Each row is a point. Each copy is the shape, with its points in the same order, turned, moved and blurred by noise. Is it also mirrored, or only turned?

Shape (8 x 3)
[[ 43 -33  17]
 [ -9  -7  36]
 [ -8  35  20]
 [-27  13  11]
 [  1  44 -19]
 [-66  19 -44]
 [-31  34 -23]
 [ 36 -35  85]]
Copy 1 (8 x 3)
[[-39   7  36]
 [ 21   2  26]
 [ 22 -17 -14]
 [ 32  11  -8]
 [  3  -6 -47]
 [ 46  55 -55]
 [ 27  18 -46]
 [ -7 -28  86]]
Copy 1 is: only turned
Copy 2 (8 x 3)
[[-16  23  66]
 [  5 -23  27]
 [ 44  -7   9]
 [ 17  -8  -3]
 [ 48  34   1]
 [  0  27 -72]
 [ 33  20 -36]
 [-16 -33  95]]
Copy 2 is: mirrored
Copy 3 (8 x 3)
[[-25 -36  -9]
 [-12  -3  37]
 [ -7  43  29]
 [ 14  23  31]
 [ 20  53  -5]
 [ 84  40  36]
 [ 39  49  16]
 [-73 -47  30]]
Copy 3 is: mirrored

Shape (9 x 4)
[[ 30  42 -43 -55]
 [-36  -4  25  11]
 [ 20 -15  15  42]
 [ -1 -23   8 -39]
 [-33 -32 -22 -21]
 [ 15  83 -49 -42]
 [-12 -28 -21   9]
 [-15 -25 -33 -74]
 [ 37  11  20  31]]
Copy 1 (9 x 4)
[[ 46  54  35  57]
 [-28 -19   4  -5]
 [ 29 -39   3 -22]
 [  7  33 -21   2]
 [-14  41  13 -26]
 [ 28  39  68  80]
 [  8  12  20 -30]
 [  3  86   2   4]
 [ 44 -42   6   9]]
Copy 1 is: mirrored
Copy 2 (9 x 4)
[[ 18   8  72  10]
 [-26   0 -43   3]
 [ 24 -20 -45 -29]
 [  1 -25  -2  40]
 [-36 -44   0  14]
 [  2  43  83 -15]
 [-15 -42 -10 -13]
 [-25 -42  44  51]
 [ 43   6 -30 -24]]
Copy 2 is: only turned
Copy 3 (9 x 4)
[[-29 -14 -44 -82]
 [ 18 -27  -3  25]
 [-21  23  -9  32]
 [-42 -39   3  -9]
 [-11 -28  38 -18]
 [  8  -6 -68 -90]
 [-18   3  25  -2]
 [-37 -55  25 -57]
 [-27  28 -46  22]]
Copy 3 is: only turned
Copy 4 (9 x 4)
[[ 69   3 -21 -33]
 [-26  43  43  -7]
 [-40  24 -14  24]
 [ -4 -15  27 -36]
 [ 11  -3  56  -1]
 [ 95  39 -26 -30]
 [ -7  -1  37  25]
 [ 40 -38  53 -42]
 [-25  30 -39   7]]
Copy 4 is: mirrored

Shape (9 x 4)
[[-14  56 -46  10]
 [ 30 -15 -36 -23]
 [ 15  -5  16  28]
 [ 28   8  -3 -23]
 [-23  42 -47 -31]
 [-18   2 -58  79]
 [-27  14  63 -14]
 [-13  -3  32  10]
 [-38  28  16 -29]]
Copy 1 (9 x 4)
[[ 52   9 -30   7]
 [  9  12  21 -46]
 [  1 -52  -2 -32]
 [ 33 -14  38 -34]
 [ 40  37  11  20]
 [ -4 -13 -95 -25]
 [ 11 -67  54  37]
 [ 11 -55  15  -3]
 [ 27 -21  31  33]]
Copy 1 is: only turned
Copy 2 (9 x 4)
[[-65 -22 -29  54]
 [-25 -45   4 -17]
 [-15  26  11  11]
 [-12 -19 -22 -11]
 [-36 -55 -38  47]
 [-83  10  53  59]
 [ 45  23 -34  38]
 [ 13  22  -1  29]
 [ 16 -16 -37  50]]
Copy 2 is: mirrored
Copy 3 (9 x 4)
[[-48 -36  56  16]
 [-30  25  -8  18]
 [ 23   8  30 -12]
 [-26  15   5 -19]
 [-63 -43  13  16]
 [ 19 -17  75  69]
 [ 22 -40  -1 -63]
 [ 25 -22  11 -24]
 [-18 -56  -2 -30]]
Copy 3 is: only turned
Copy 4 (9 x 4)
[[ 65   6 -60 -24]
 [ 10 -32 -47  43]
 [ 35   1  16  12]
 [ 39  -1 -21  46]
 [ 47  17 -75  -3]
 [ 25 -50 -19 -70]
 [ 18  76   9  30]
 [  9  24  13   7]
 [ 30  60 -31  16]]
Copy 4 is: mirrored

Shape (11 x 6)
[[  9 -50 -21  25  30 -34]
 [  3  12 -18  39  -8 -59]
 [ 77 -28 -12 -38  -2  32]
 [-20  32  -1  -6 -36  37]
 [-26  31   2 -34 -39  27]
 [-79  27   6  -4 -52  -3]
 [-50  -1  -5 -52 -14  37]
 [  3   3 -66  36  38 -57]
 [-25  34  28  -2 -44  77]
 [  5  20 -18  37  30 -22]
 [-12   4  19 -36  22 -17]]
Copy 1 (11 x 6)
[[-32  53 -23  18  14   0]
 [-21   2 -21   0 -10  51]
 [ 30  20  45  87  33 -23]
 [ 26 -29  60 -23   8   5]
 [ 13 -27  81 -15  -9  -1]
 [ -6 -19  64 -67 -40  13]
 [-11   1  91 -20   0 -33]
 [-60  33 -12  11  37  64]
 [ 62 -47  64 -34  11 -29]
 [-24  -6 -15   2  31  30]
 [-41 -18  32  23  -7 -25]]
Copy 1 is: only turned
Copy 2 (11 x 6)
[[ 31 -15 -61 -38 -17  19]
 [ -9 -60 -43 -42  21  25]
 [ 20  17  40 -27 -21 -46]
 [-72   9  -1  17  20  -8]
 [-80  -8   7  27  -2 -10]
 [-85 -31 -49  45  12  17]
 [-64  15 -21  38 -44 -16]
 [-10 -42 -51 -89 -14  34]
 [-74  46  12  47  34  -5]
 [-11 -16 -22 -52  10  52]
 [-17 -18  -8  14 -41  23]]
Copy 2 is: only turned
Copy 3 (11 x 6)
[[-29  -3  35   6 -19  22]
 [-10  16  -2  -1  42  42]
 [ 26  19 -44  24 -83   2]
 [ 24   3 -63   7  30 -50]
 [ 22  15 -72 -10  14 -61]
 [ -6  17 -30 -19  75 -69]
 [ 29  -1 -31 -27 -10 -95]
 [ 17  13  47  -2  24  43]
 [ 18 -22 -87  37  27 -76]
 [ 15 -30   1   3  27  28]
 [ -8 -12 -27 -42 -14  -8]]
Copy 3 is: only turned

Shape (9 x 6)
[[ -2   8  13  19  -9  23]
 [-42 -11 -39   7  12 -50]
 [-14   9  16 -14  45 -14]
 [-26 -27 -17 -17  54   7]
 [ 32  20  25  12   3  23]
 [  2 -19 -27  44  -6 -41]
 [ 43  45  14 -35  48  52]
 [ 25 -24  15  12 -29 -10]
 [ 35 -12  32  42   0  15]]
Copy 1 (9 x 6)
[[  2  36  -5  21  -2 -24]
 [-19 -23   6   5  36  49]
 [ 34 -22  19  32   4  -5]
 [ 29 -38 -34  30  15   2]
 [ 29  40  13   5  -5 -42]
 [-22  14   8 -18  59  10]
 [ 95  30  -8  20 -30 -33]
 [-16  17   8 -31  10 -38]
 [  5  39  10   0  27 -61]]
Copy 1 is: only turned
Copy 2 (9 x 6)
[[ -5 -12 -27  27 -11  -9]
 [-36  59 -11 -29 -24 -43]
 [-10  -1  14  -6 -55 -44]
 [-45  16  28  24 -34 -57]
 [ 14 -21  -9  31 -29  14]
 [-38  42 -21 -23 -14  15]
 [ 36 -18  26  70 -68 -16]
 [ -7  -5   4  -8  13  23]
 [-20 -33 -16  13 -15  32]]
Copy 2 is: mirrored

Shape (11 x 8)
[[  8   6  48  57  14  21  21 -14]
 [ 12   1  36  -5  13   9  -1 -34]
 [-16  37  40  34  -8 -10 -61 -19]
 [ 23  92  41 -12   8  -2 -15  -6]
 [ 18 -23 -31  25  -1  54  27  43]
 [-10   8  38   4  11  32  -6  -2]
 [-43 -34  35  -9 -34 -22 -12  95]
 [-19  56  39  27 -35  28  14 -45]
 [-56  35   5  15   0   5   3 -19]
 [ 48 -27 -26   6 -41  45  19  -1]
 [ 43 -63 -74  20 -52 -17  52  24]]
Copy 1 (11 x 8)
[[-15 -28  28 -31  46  -8  20  60]
 [  9 -48   7  -9  14  -6 -13  24]
 [ 43 -37 -24 -36  38  45  37  27]
 [ 23 -42 -38 -56  77  -8  11 -20]
 [-36  44  35 -37 -17 -20  16  23]
 [ 16  -9  -5 -40  11 -14   7  44]
 [ 64  60  12  24   6 -34  81   9]
 [-11 -65 -33 -59  14  -6  50  28]
 [-17 -17 -56  -3  16   1  42  42]
 [-42   1  45 -40 -42 -15   2 -11]
 [-69  38  78  23 -39   2  42 -33]]
Copy 1 is: mirrored
Copy 2 (11 x 8)
[[ 50   5  -1  27 -43 -27 -25  30]
 [ 13 -11 -35  25 -52  -5  16  22]
 [ -6  23 -40   4   0 -61   9  52]
 [ -1 -14  -9 -54 -42 -52  41  24]
 [  4  18  33  43 -22   3 -25 -59]
 [ 15 -17 -27  23 -30 -37   0  -3]
 [-29 -59   4  34  75   2 -31  -2]
 [ 69  12 -20   7 -18 -49  44  18]
 [ 41  17 -52 -12   8 -20   4  -4]
 [  5  26  37  69 -33  13  36 -33]
 [ -1  47  59  61   6  90  14 -27]]
Copy 2 is: only turned
Copy 3 (11 x 8)
[[  7  17  -3   7  65 -41  37 -42]
 [  7  14  -6 -10  53  19  12 -22]
 [-41  48  30  22  18  18  43 -39]
 [-65  -2 -14 -21  28  29  13 -77]
 [  5 -13  -7 -33  12 -77  -1  25]
 [ -1  33   8 -23  38 -13   4 -33]
 [ 47  14  66 -42 -64 -33  21 -46]
 [-25  56 -54  -1  33  -8  39 -55]
 [ -8  51 -17  25   0 -12 -10 -44]
 [ 10 -12 -37 -43  15 -31  31  44]
 [ 53 -63 -39   0 -36 -49  34  59]]
Copy 3 is: mirrored

Shape (15 x 9)
[[ 21  -5 -26 -28   7  14 -17  21 -17]
 [-23  11  26 -15   7   5  -3  30  -8]
 [ -8  -1  28 -14 -36   5  19 -22   3]
 [ -6 -32 -78   6  12 -31  23 -57  14]
 [ 25   6   3 -31  67  24 -11  23 -22]
 [ -9  31  -3  25 -25   6  -1 -18  -7]
 [  9   2 -26  -6  16 -19  -6  28 -20]
 [ 25  15   9 -44  22  33   4  39  22]
 [-14 -10  18  23 -53  35  52  -5 -15]
 [ -1  -7  39   1 -40  16   5 -12 -17]
 [-17  -6  -3 -45   3  29   2  17 -20]
 [ 22  30  -4 -39  20 -11  -1  35 -19]
 [ -3 -64 -36   9   2 -14  11 -12  28]
 [ -8 -15 -53  14 -12   1 -12 -32  14]
 [-34 -44 -33   9 -14   9  32 -21  25]]
Copy 1 (15 x 9)
[[  5  10 -11   8  28  -7  -4 -34 -12]
 [-25 -20 -25  25  11  -5  -7  18 -14]
 [-21  17  27  23  -3 -13  15  38   2]
 [-13  95 -32 -28  32 -54  56   8   2]
 [  5  10 -41   5  21  12 -55 -20  12]
 [-30  12   0   9 -33 -48   9  11 -17]
 [-21  -3 -33  -8  18 -11  13 -24  -4]
 [  4 -20   2 -10  41   2 -42   6 -16]
 [-76  30  41  22 -10  -6   8  23 -31]
 [-26  11  31  36 -19  -1  11  20 -14]
 [-16   9  -5  46  40  -7 -14  -4 -15]
 [-11 -24 -19   1  30 -18 -18 -19  23]
 [ -8  63 -21 -26  32   5  52  17 -30]
 [  1  54 -13  -8  10 -48  40  -1 -33]
 [-36  67  -6  -2  32 -14  36  33 -41]]
Copy 1 is: mirrored
Copy 2 (15 x 9)
[[ -1  -8 -28  -4  43  23   2   8   6]
 [ -8  -4   7  17 -13   4   9  24  35]
 [-19  12  19  25  -3 -30 -29  21 -12]
 [ 27 -17   3   9  33   6 -49 -82 -42]
 [  1  -5 -60  36  10  39  25  10  36]
 [ 22  -2  25  13  -5   0   1  19 -36]
 [-10 -27 -10   5  21  26  21 -12   5]
 [-19  22 -14  32  30  45   1  35  41]
 [ -7  53  37   7   5 -41   9  15 -21]
 [-19  16   1   5 -10 -37  -6  34 -18]
 [  8  -1 -16  12  32  -6  -1  22  44]
 [-16 -26 -12  36  32  30  20  20  16]
 [-16  17   1 -26   9  13 -37 -64 -10]
 [ 25   2   1 -16  20  14 -33 -27 -38]
 [ 13  30  28 -11  10 -16 -34 -50   0]]
Copy 2 is: only turned

Shape (12 x 9)
[[ 70 -37   1  51 -30 -36 -20   1 -63]
 [-14  25 -39  32 -11  14  15 -44 -25]
 [ -5   5  -4 -20   3  50  16  49  37]
 [ 68  24 -42  46 -36  27  30 -18  54]
 [-22 -53 -42 -34  71  -7  59 -30 -29]
 [ 76 -29 -28   8  17 -27  31   1  19]
 [ 62  16  -6 -22  71  10  43 -37   1]
 [ 39 -28  33 -34 -32 -28 -15  15   6]
 [-35  56 -34  23  14 -30   9  36 -40]
 [-36  55  11  18  53  20 -40  -7   3]
 [-22  35 -25 -39  38  34 -51   6  16]
 [ -4   9  11  15  51 -23 -18 -40  11]]
Copy 1 (12 x 9)
[[-28 -85  23 -13  10 -37  -2 -12 -47]
 [ 46  13 -19  -1  13  -6 -19 -51 -12]
 [ 18  17  -2   5 -43  39  38  20  52]
 [ 48 -35 -37 -14 -76  -1 -55   4  11]
 [ -1  28 -54  72  34  55  34  -2 -53]
 [ -8 -44 -27  35 -30  12 -23  41 -29]
 [ 24  30 -41   9   0  16 -13  68 -53]
 [-48 -30 -14  15  -8 -42  27  32  31]
 [ 16  33  66  30  24  14 -24 -33  11]
 [ 44  36  14 -32  62  27  -7  14  43]
 [ 68  25   3  16  37   8  34  34  57]
 [  8   4 -31  -4  63  15 -24  25  10]]
Copy 1 is: mirrored
Copy 2 (12 x 9)
[[ 17 -74 -51 -65  21 -17 -22 -42  14]
 [ 20 -26  44   8  -9  31  32 -32  25]
 [-11  52  13  11 -20 -13   6  31 -35]
 [-53   3  61 -28  -7   9 -14 -66 -37]
 [ 34 -33  25  64  17 -61  91  -8   6]
 [-26 -36  15  -6  30 -57  -5 -37 -34]
 [-37 -65  39  51 -30 -56  16  -6 -32]
 [-10  -5 -51  23  21 -32 -42  -7  11]
 [ 82 -27  40   8  -3  26  -9  26 -20]
 [ 15 -22  60  15 -43   9 -11  72  43]
 [ 15  26  47  37 -49 -35 -20  40  33]
 [-12 -52  37  27  11 -18   0  36  40]]
Copy 2 is: mirrored
Copy 3 (12 x 9)
[[  7  58 -57 -82  25  44  84   8   6]
 [-11  39  -7 -55  27 -43 -30  14 -14]
 [ -8 -33 -28  39  -4  -1  -7 -23  28]
 [-32  -4 -30   0   9 -55  48   0 -63]
 [-61 -25  55 -66  59  28 -28 -21  43]
 [-48  -2   6 -25  37  35  69   1 -12]
 [-59 -41   6 -34  33  56 -11  24 -40]
 [ 26  28  -5  -6 -10  63  48 -34   3]
 [  8  30  -4  -5  52 -13 -25  74  42]
 [  0  -4 -28 -18 -37   7 -59  57  24]
 [-38  13 -23  19 -33  19 -63  19  25]
 [-21  -6  21 -57 -26  27 -14  46   2]]
Copy 3 is: mirrored
Copy 4 (12 x 9)
[[ 11  50  -3   3  78 -38  47  28 -29]
 [-20  39  10  17 -10   4 -46  -8 -39]
 [-12 -64  42  15 -18  50  26  -4 -41]
 [  3 -14  -2  40  -3  18 -24  88 -72]
 [  3  -1  29  44  70  75 -49 -65  11]
 [  9 -20  13  54  74  25   0  49 -15]
 [-21 -50  43  17  78  21 -69  17 -18]
 [-15  -9  33 -10  35  22  56  41  30]
 [-30  10  57  62 -15 -38   1 -47 -22]
 [-58 -51   5   0 -23 -31 -27 -45 -12]
 [-95 -49  15  10 -10  27  -1 -29 -18]
 [-31 -28 -11  10  24 -14 -37 -12  25]]
Copy 4 is: only turned

Shape (17 x 11)
[[  4  29 -16 -30   0  22   1 -11  22   2  16]
 [  0   0 -21  30  -4  12   7  -1  12  -4   5]
 [ 29  20  -7  25 -23   5 -16  10  23  20 -21]
 [  3  27 -16 -16   5  15   3  56  -4 -18  -7]
 [-11 -24  14 -18  59  24 -65  24   6  11 -24]
 [ 18  31 -19   8  -5  20  10   9  19  25 -20]
 [-35  18  37 -95 -13   8 -15 -10  10  -4   6]
 [-31  25 -21 -24  -7  20  11 -10  -9  10 -25]
 [ 29  28 -13  14 -13  10  -8  45 -15  14  17]
 [ 12  23  21  31 -16  31  14   7  -9 -18  -6]
 [ 26 -24 -12  26  -1  25  -4  20  49  12 -11]
 [-11  31  18  -2 -19  22  23  -9  -8  16 -27]
 [-32  -5  -5   7 -20  -1  12 -13  23  23 -13]
 [ -8  30 -10 -28  23 -33  -8  42  62 -39 -18]
 [ 26  10   7   4  -2   3   7 -12  -8  -2 -24]
 [ 12 -82  -4  14 -20  20  21   4  -5  12  26]
 [-22 -27 -16   6 -24  24   1 -10  -2 -49 -25]]
Copy 1 (17 x 11)
[[  7  30  -8   6  53   1  -6  -5  30  -2  -3]
 [  2  -1  -8   3  -5 -24  16  13  27  12  10]
 [  6 -18  17  13  10  -7  26 -11  40 -23  24]
 [-14   9 -36  29  16  35   1  -3  14  -4  32]
 [-45  21   0  65   1 -36 -46  23   5 -39  14]
 [ -9  12   3  -2  14   7  16 -11  51 -16  31]
 [  6  23 -14   6  61  19 -78 -24   3 -27 -39]
 [-18  16 -39 -18  13  -2 -15 -23  43 -17  -7]
 [ 13  -5 -15  15  25   1  17  -8   7  -9  65]
 [-20 -23  -3  -1  15  -6   7 -23  20  30  23]
 [  6   5  32  35 -19  -7   7  19  52   4  23]
 [-21 -13  -8 -26  19   1 -12 -33  38  -4  11]
 [ 10  -3  -1 -23  -7 -14 -14   5  42 -15 -12]
 [-17   7  -2  37  28  62  11  43  11 -30 -23]
 [-23   5  15  -2   5  -8  11 -29  10  -6   6]
 [ 44  27  15  11 -56 -32 -30 -12   3  34  16]
 [ -1  -1 -28  27 -22 -11   3 -24  23  35 -30]]
Copy 1 is: only turned
Copy 2 (17 x 11)
[[ -3   5   7   2  40  -3 -21   6 -30 -11 -16]
 [ 13   8   9   8 -16  -8 -15  15   1 -16   1]
 [  0 -16   8 -25 -22  18   2  22 -15  13 -20]
 [ -7  -8  11  36  20  39  11  47 -32 -17  16]
 [ 36  36 -45  -5  33  12  53  68 -12   8 -26]
 [-17  -5  13 -10  -9   1 -13  36 -31   8 -20]
 [-16  13  -8   5  94  -3  42 -29 -46  11  -8]
 [-22  27   8   7  11 -13   3   7 -55   4  16]
 [ -4 -30  10 -11   7  25  -9  41 -12 -17  25]
 [-24 -26 -14  18 -16  -9  -3  12   4  -8   9]
 [ 28 -19  26   0 -19  -7   3  42   1   4 -40]
 [-49  -2   2  -1   0 -24  12   6 -20  11   8]
 [ -4  20  34 -14  -8 -21  18  -4 -15  -3  -8]
 [ -1  19  28  51  24  69  15  11 -32 -12 -53]
 [-19   5  -2  -4  -1   4 -10  15   4  28   1]
 [ 51 -13  35  -4  11 -47  19  22  48  13  28]
 [ 30  14  -2  44 -22 -20  15 -16  -5  15  15]]
Copy 2 is: mirrored

Shape (17 x 12)
[[-35  17 -11  58  -3  33  -2  -5 -13   3  -2 -39]
 [-35  22  -3 -30  11  60 -18 -32 -29 -34   5  -7]
 [  1  37  -3  23 -15  73 -22  37 -72 -11 -11 -31]
 [ 34 -57   1  -3  27 -10  29   0  31  16  23   6]
 [-27  21 -15 -20  -8  10  30  28 -61   2  18 -22]
 [-22  53  -5   9  -3  51  -1 -11 -43  12  13  29]
 [-15  26  23 -14 -19  -3 -67   5  37   8  13   9]
 [-44  24  -5  20  47  17 -43  -8 -51   7 -22 -25]
 [ -3  24  -5 -21   4 -23   0  14  28 -19   1  48]
 [  8 -36   6   3 -28 -53  -8   8  42  -2 -52 -38]
 [ 31  25  42  -5   5 -56   9 -21  59 -19  -4 -19]
 [-39   6   1   4 -34   3   8 -50 -87 -18  24  12]
 [ -8  50  65 -17  -6 -51 -22  10  49   9  22   5]
 [ 36  46  47  -7  12 -14 -38   7  38  13 -23  41]
 [-25 -39  52 -23 -20  -7  51  33  33   6 -44   7]
 [  0 -42  55  15  -6 -16  -8  37   3  -8 -28 -43]
 [-14   7  -8 -11  -5  40   3 -13 -43  43 -21 -40]]
Copy 1 (17 x 12)
[[ 15 -36  54 -31  10   6  40  -7   0  11   3  -3]
 [ 17  17  39   5 -54  19  19 -31  -2  -2  -4 -43]
 [  5 -41  40 -34  -8  32   5 -38 -30 -24  57 -48]
 [-11 -34   8  69   3  11 -18  17 -39  30 -42  47]
 [-18 -63  39   6 -40   2 -17  18 -12 -17   5 -47]
 [ -3  -4  35 -12 -19  17 -25 -19  38   5  26 -29]
 [ 41   6 -43  28   3 -34  15   0   8  21  21 -12]
 [-18  14  55  -3   3  -8  50   7   6 -39  19 -23]
 [-15 -31 -40  42 -30   0   6  -3  39   7  -9   7]
 [ -8 -60 -52   1  31 -38  38   6 -38  -6 -63  20]
 [  3 -46 -46  60  47 -11  28 -12  17  23 -61 -18]
 [-50  -7  45 -24 -45 -25 -21  -9   4  45 -18 -61]
 [ 32 -39 -41  67  28 -50   2  -5  41  19 -12 -29]
 [  4  -1 -57  49  34 -11 -14 -38  35  -6   8   6]
 [ 17 -79 -11  28 -22 -48 -23 -41 -16 -31 -62  34]
 [ -3 -68  -2  24  26 -45  27 -36 -55 -11 -14   6]
 [  4  -8  44 -27   3   7 -19   6 -26 -35 -23 -32]]
Copy 1 is: only turned
Copy 2 (17 x 12)
[[  0 -18  17 -15 -12 -23   6 -32 -67  10  -5   5]
 [-17  41   5 -28  34 -30  -8  14 -43 -47   2  20]
 [ 25  27  -4  -9  43  -5  33 -64 -60 -20 -43  15]
 [-12  11  -8 -37 -47  16 -18  -5  61  21  14   0]
 [ 19 -29 -36 -40  35  -2  14 -26 -17 -39   2   2]
 [-27  21 -19 -21  19 -20 -17 -54 -48 -53  -2 -19]
 [-41  20  18  19  18 -32  17   7   5  -4  -3 -73]
 [ 22   2   6 -36   0 -39 -17  -1 -64 -24 -56 -26]
 [-32   9  -5   0   5  37 -20  15   8 -25  18 -56]
 [ 25 -27  15  46 -42   8  20  41  28  22   0 -19]
 [-25  -3  45   2 -62  27  39  31  26 -29  19 -46]
 [-40 -40 -18 -10  21 -36 -23 -19 -22 -75 -23  40]
 [-53  -2  10  -2 -25  -2  55  22  17 -31   6 -95]
 [-30  49  11  24 -33  19  12  -4  11 -36 -15 -90]
 [ -4   3 -76  22 -43  21  39  35  13  12  25  -7]
 [  4  -7 -17   9 -31   5  56  22  10  29 -39  -5]
 [ 43   8 -21 -13  -9 -51   5 -32 -24 -30  -1   7]]
Copy 2 is: only turned

Shape (18 x 12)
[[ 40  35 -39 -25  40  11 -39 -47 -38 -31 -13 -34]
 [-43   0  14  18   1 -30  -2 -15  48  22  -5  25]
 [ -9  52  41  17  30 -16 -25 -42  32   0 -16 -23]
 [  4 -22  -2 -32 -33  30 -35  16  -5 -23  -8 -38]
 [ 47 -23   6  -8 -57 -16  -8  -6 -46   7   8 -33]
 [ 12  22 -10 -33 -33   5  35 -22 -30  27 -50  16]
 [ 23 -44 -63 -36  21  20  26 -41 -48 -42  29 -54]
 [-24  -5 -46 -14  33  -1 -56  36 -15  19  10  33]
 [ 36  -1   2 -22  -8  59  20  48  14  11 -23 -23]
 [ 33   3 -51  48 -36  54  -9  26 -12  32 -30  24]
 [ 12   4  16   3  20 -28 -40   0  47  -2   1  30]
 [  1  47 -40 -51   9 -21 -38  35  32  38 -52 -17]
 [  7  43  19  43  24  19  23  44  34 -19 -34 -52]
 [ 32  53 -19  41 -40  47  19  -5  10 -18  44  25]
 [  7 -34  18 -18 -33  -1  38  21  13  42 -34  15]
 [ 50 -13 -49  12  -6 -13  32  28 -40   4  -2 -26]
 [ 14  30  45 -20  -4 -47   4 -34 -33 -26 -43 -28]
 [  6 -30 -15   8 -25 -24  33   8  39 -29   1  30]]
Copy 1 (18 x 12)
[[-10 -36  50  24  56 -31  -5  58 -14 -31   9 -19]
 [  1 -57 -44  -6 -10  -9  16 -15  15  32 -51  18]
 [  3 -56   4   7  33 -31 -33   3  20   8 -70  24]
 [ 10  -8  39 -42   1  45  -9  -6 -15 -12   9 -19]
 [ 22  37  20  17  14  50  15  13  40   1   4 -17]
 [ 15  19 -15  40  22  14  12  -1 -30  25 -46 -67]
 [-25 -20  11  44  11  10 -10  42  -7 -15  95 -30]
 [ -3 -45  -4 -45   5 -22  80  -3 -13 -39  -5 -18]
 [ 11  42  22 -27   9 -25 -16 -40 -27  25  15 -26]
 [ 47  14  35  13  -5 -12  63 -26 -60  25  -8   6]
 [ -3 -36  -2 -46  11 -19  23  19  10  32 -45  20]
 [ 28 -50  33 -37  27 -47  23 -24  10  15 -45 -82]
 [-28 -10  54   3   5 -56 -22 -66   9  38 -20  14]
 [ -7   1  12  20  74  10  44 -31 -42  57   0  47]
 [ 27  28 -35  -3 -27  11   4 -19   2  42 -24 -40]
 [ -3  26  32  31   5 -13  43  -6  20  21  47 -26]
 [-37  -1  25  36  33  10 -27  29  41  -9 -70 -27]
 [-21 -19 -23  -7 -23  17  26   9  -1  82   0   0]]
Copy 1 is: mirrored
Copy 2 (18 x 12)
[[ 28  14  -2  38 -82  34  39   7 -23 -14 -20  -4]
 [-10 -19 -24 -18  12 -18 -36   2  37 -48  59   3]
 [ 25  -2 -46 -37 -65  13  -6   0  29 -37  33 -13]
 [ 25   8  34 -17  -7  -3   9  17  13  -6 -48   3]
 [ 15  -4  32 -31   1  23  -3  21 -48  52   1 -12]
 [-11   0 -45  24  -8 -24 -20 -13 -61   7 -16 -37]
 [ 25 -33  54  57 -25  55  23 -44 -34  11 -35  -7]
 [-11   9   7  24   9 -16  65  44  -3 -47  23  29]
 [-16 -25 -33 -19  20  19  21  29   7   3 -72 -25]
 [-53  28 -37  -7  33  20  14  15 -35   2 -40  54]
 [  6  10 -18   2  -6  17  -9  52  45 -30  39  -6]
 [-36 -28 -30  23 -58 -53  14  62  11 -20 -15   3]
 [-53 -41 -34 -56 -33  44   3  14  20 -54 -35 -31]
 [-48  41 -37 -24   5  36  25 -41  20  41   5   3]
 [ -1 -32 -22  -7  56 -14 -40  31 -15  -7 -11 -23]
 [-53 -30  21  10   1  48  17  22 -44  16 -11  -4]
 [ 20  -8  -7 -27 -61   9 -31  14 -37 -19  20 -67]
 [-35   5  10  17  31  30 -49   5  29  -5  16 -25]]
Copy 2 is: only turned
